Each row is a point. To make a cloud, some directions were put in groups of two or more. Within a group, all points are equally far from the middle, so they leave a hole (a ring in 2 directions, a hollow ball in 3). The other directions are filled evenly. Then the cloud was stretched, turned, moved and blurred a little. Count the holes, and give their numbers of directions, smallest first.
(in the rows, 128 means zero)

Cloud, 14 rows:
[[144 155]
 [126  72]
 [ 91 152]
 [142  79]
 [150 151]
 [165 109]
 [ 99 157]
 [148 151]
 [138 157]
 [102 158]
 [104  71]
 [162 131]
 [ 70 118]
 [ 85 148]]
Holes: 1 (2)

Cloud:
[[152 111 122 142]
 [141 175 145 128]
 [116 103 110  91]
 [ 86 112 115 112]
 [136 113 134 129]
 [129  63 117 128]
 [ 74 121 169 111]
 [119 180 140 139]
 [120 120 138  87]
 [163 143  81  80]
 [ 99 105 101 146]
 [179 128  93 119]
 [122 118 111  73]
 [ 77 142  90  94]
 [ 75 111  83 163]
 [ 67 126  83 107]
 [132 171 129 158]
 [ 75 107  77 140]
 [117  78 102  81]
 [153 163  96 110]
 [105  94 106  83]
 [ 93 118 114 109]
 [119  77 116 144]
 [104 181 102 115]
 [ 84 121 124 168]
 [ 48 125 126  95]
 [ 72  82  72 156]
 [146  87 155 122]
 [120 144 144  94]
 [ 89 130 144 195]
 [147 157 100 172]
 [124 170 114 126]]
Holes: 0

Cloud, 51 rows:
[[160 120 152 134 108 171]
 [ 86 111  96  91 100  72]
 [142  84 179 109 146 129]
 [112 114 176 177 121  95]
 [156  96 107 130 156 165]
 [158  78 145 120  45 128]
 [139 117  70 153  96  66]
 [ 95  81 127  79 130  79]
 [137 134 152 160  84  88]
 [163 112 111 140  96 174]
 [101  83 106 131 113 150]
 [107 170 121 118  92 146]
 [113 134 147 147  69  95]
 [151 125 129  92 118 142]
 [156 115 102  90 115  89]
 [107 160 140 107  96 101]
 [153 136  77 129 119 146]
 [132 157 103  92  75 101]
 [170 108  83 149  75 130]
 [115  72  82  77 141 108]
 [ 93 138 132 121  78 117]
 [146 148 101 122  72 131]
 [147 138 132  99  90  76]
 [159  95 109  86  84  84]
 [156 113  87  97  95 131]
 [118  53  96 124  98  95]
 [ 92 144 133 123 154 113]
 [125 166 116 118  78 139]
 [103  77  78 119  97 137]
 [143 137 146 151 151  94]
 [155  94 128  76  98  75]
 [ 86 117 133 115 149 101]
 [140  82  98  97 160 131]
 [129  83 175  81 149 105]
 [167 114  67 146  77 144]
 [155  51 124 138 111 104]
 [118 122  98 191 148 131]
 [152  68 125 107 116  96]
 [156  82  85 111 153 118]
 [162 126  74 175 134 168]
 [153 118 107  88 111 121]
 [116 125 144 171  96 107]
 [121  83 194  80 159 101]
 [111 146 142 160  67 144]
 [125 166 104 104 122 128]
 [145 114 124  80 104 145]
 [137  95  93  87 168 149]
 [155 137 111 114  66 157]
 [108  77 101 138  92 157]
 [ 98  90 132 149 167  85]
 [137  56 112 128  67 122]]
Holes: 1 (2)

Cloud:
[[189 113 116 158 100 154 126 106]
 [137  74 189 111 196 147 119 143]
 [131  93 143 126 117 126 186  89]
 [173  87 129 190 111 112 103 125]
 [120 154 119 117 116 111  90 122]
 [195 135 147  98 169 136 115 119]
 [129  94  90 161 131 169 161 138]
 [126 145 181 196 103 126 154 110]
 [177 142 154 165 159 150  87  80]
 [166  38 153 147 165 167 100 123]
 [125 136 146 136 151 192  83 158]
 [149  79 184 118 133 136 159 127]
 [153 105 148 140 207 157 152 142]
 [100  69 119 146 164 150 168 148]
 [158 101 124 102 140 122 127 172]
 [138 132  67 147 159 148 110 144]
 [168  99 118 155 186 177 146  89]
 [138 121 114 166 129 185 188 142]
 [158 109 161 177 178 122  97 101]
 [156 112 118 107 164 154 154 163]
 [135  77 174 177 132 163 133 129]
 [123 106  90 158 179 135 172 140]
 [105 156 128 109 144 151 101 156]
 [116  76 123  89 187 131 144 138]
 [125  63 117 160 155 143  92 111]
 [165 140 183 143 149 130 106  83]
 [149 120 166 156 194 123  88 140]
 [125 159 155 132 167 124  75 137]
 [172 156 130 206 119 164 113 118]
 [111 174 162 149 137 139 136  72]
 [132 139 144  91 155 192  96 134]
 [138  83 124 147 174 104  77 136]
 [ 85 121 148 144 152  83 148  97]
 [115 134  94 156  84 165 131 110]
 [144 118 159 182 122  79 121 126]
 [120 152 135 153 155 174 120  46]
 [ 92  96 103 124 135 182 144 125]
 [140 141 187 131 164 120 105  93]
 [127  81 146 156 195 130 147 153]
 [ 84 154 130 195 128 184 138 109]
 [171  52 154 141 117 136  97  95]
 [ 84 101 133 168 140 172 114 104]
 [ 91 106 108 130 185 115 123 132]
 [148 122 138 191 112 135 183 101]
 [148 103  75 140 148 179 103 102]
 [174 115 138 123 212 157 130 130]
 [134 145  80 176 118 179  73 148]
 [146 116 150 172 186 123 140 163]
 [153 138 107 152 127 199 141 156]
 [143  74 124 103 169 143 137 161]
 [ 94 138 117 105 134 191 153 121]
 [ 92 126 134 130  95 115 142 113]
 [139  81 154 180 145 161 154 155]
 [184 105 130 185 101 123 124 120]
 [155 113 162 171 130 175 162  96]
 [145 172  99 137  92 124 125 115]
 [ 90 146 123  95 157 156 129 137]
 [124 143  93 112 178 135  89  99]
 [149 181 145 117 145 139  86 127]
 [146 122 169 162 122 176 173 136]
 [141  48 153 154 141 160  85 144]
 [136 136  87  98 192 148 113 108]
 [101 121 165 158 115 163 101 167]
 [156  64 148 165 122 130 111  98]
 [135 140 178 155 124 109  82 106]
 [104  99 169 122 151  92 143  90]
 [115  98 139 177 178 108 104 137]
 [102  52 114 134 180 162 139 108]
 [136 144 194 143 138 126 135 150]
 [104 130 161 150 168 145  99 172]
 [121 144  86 163 110 192 155 146]
 [140 127 185 127 181 120  94 136]
 [127 102 145 217 118 116 133 124]]
Holes: 2 (3, 3)

Cloud (90 x 9):
[[144 127 142  88 100 139  89 149 129]
 [ 80 121  73 120 134 110 118 133  77]
 [ 90 155  76 137 135 118 126 168 110]
 [128  81 137 165 169 166 101 140 157]
 [145 126 141 137 123 125 137 145  61]
 [123 157 136 168  89 152 134 168 133]
 [121 115 102  85  97  99 135 109 162]
 [ 92  97 126  90 157 136 179  99 137]
 [ 58 124 119 159 153 162 169 130 128]
 [105 107 117  69  99 101 148 137 110]
 [131 149 188 136 165 152 138 156 167]
 [127  92 148  90 163 136 107 165 111]
 [ 85 124 113  69 150 178 165  98  74]
 [ 53 103 125 113 135 133 189  73 127]
 [133 105 170  86  90  95 148 136 113]
 [112 105 155 139 138 167 141  68  94]
 [ 99 102 147 108 162 114 146 166 175]
 [ 46 160 105 132 178 174 162 130  65]
 [ 73 171 157 102 151 198 128 180  91]
 [133 103 102 176 169 128  97 174 161]
 [ 66 160 103 115 166 166 133 133 146]
 [ 86 126  95 148  98 101 144 127 158]
 [ 88 111  89 146  93 130 134 142 149]
 [126 141 167 153  91  84 169 111  94]
 [ 73 119 158 127 157 167  79 133 158]
 [160 151 147 168 133 119 102 184 154]
 [111 174  98 130 102 159 164 157 119]
 [128 140  84  98 116 161 127  94 120]
 [113  98 135  75 106 111 137 169 108]
 [103  95  96 129 169 161 160 163 145]
 [ 36 107 192 130 147 136 137 103 110]
 [ 97 129  97  98 112 120 106 124 182]
 [ 65  91 139 160 145 187 111 133 103]
 [106 142 107 154 141  85 164 143 133]
 [127 103 142  71 167 131 132 139 100]
 [ 58 128 142 174  90 130 129 146 111]
 [126 137 177  89 151 146 186 169 113]
 [ 94  87 157  99 153 136 158 151 164]
 [152 106 104 121 163 158 169 143 114]
 [ 57 155  94  94 150 160  88 136 123]
 [ 78  67 201 127 124 137 166 105 118]
 [135  86 155 147 106  88  87 124 170]
 [ 98 155 179 149 152 169 134 101  89]
 [163 139 136  79  96 111 162 173 157]
 [129 138 132  58 134 101 161 125  65]
 [121 141 111  72 148 193 147 130 122]
 [ 89 104 152 113  99 143  78 113 108]
 [135  92 163 108  88 116 123 165 120]
 [ 68 134 114 142 181 125 178 135  82]
 [134 134 177 167 154 140 160 166 128]
 [144 141 175 160 161 116 116 177 171]
 [ 93 165 158  76 111 150 180 102 113]
 [ 83 141 127 109 188 137 137 124 165]
 [ 67 180 138  94 140 150 167 112 115]
 [178  86 144 155 127 127 141 153 158]
 [ 99 128 129 180 101  91 111 107 167]
 [122  75 124 163 125 111 134 158 132]
 [115 114 103  96 112 112 105 171 180]
 [186 139 134 160 139 113 150 143 155]
 [ 51 113 168 169 152 158 124 119 111]
 [135 145 168  95 105 106 167 185 120]
 [141 137 165  95  81 138 124 133 158]
 [ 82 162 106 109 111 113 138 159 154]
 [141 143 117  66 181 154 155 157  77]
 [141  77 164 139  90  93 109 148 177]
 [116 166 148 162 111 151  84 161 144]
 [149 118 132 140  89 167  95 160 126]
 [171 128  99  76 128 139  82 182 164]
 [ 78 104 119 167 160 159 161 144 144]
 [104  82 139 158  65 122 136 124 149]
 [142 117 154 150 113 160 138  69 159]
 [156  83 149 134 144 127  84 171 153]
 [161 166  96 113  96 148 155 135 181]
 [108 125 193 115  87 163 155 117 124]
 [ 30 147 123 154 156 164 148  99  55]
 [ 82 149  90 146 102 124 150 165 143]
 [105 163 195 120 162 127 138  84 158]
 [144 146 168 124 127 108 116 143  88]
 [ 37 110 163 138  99 134  99 121  88]
 [192 113 118 142 149 128 161 129 166]
 [ 76 129  96 159 141 160 100 102 141]
 [111 113 153 136 141 203 130 130  74]
 [135  89 184  96 143  95 140  98 126]
 [131 132 114 129 140 188 150 100 116]
 [110 132 167 145 123 146 207  64 102]
 [ 85 148 135 169 120 121  77 135 113]
 [103 137 171 120 158 119 168 189 165]
 [ 76  94 130 166 142 166 137 113 139]
 [ 69  85 165 168 157 145 139 163 106]
 [137 122 143 104  93 166  92 192 103]]
Holes: 3 (2, 2, 2)
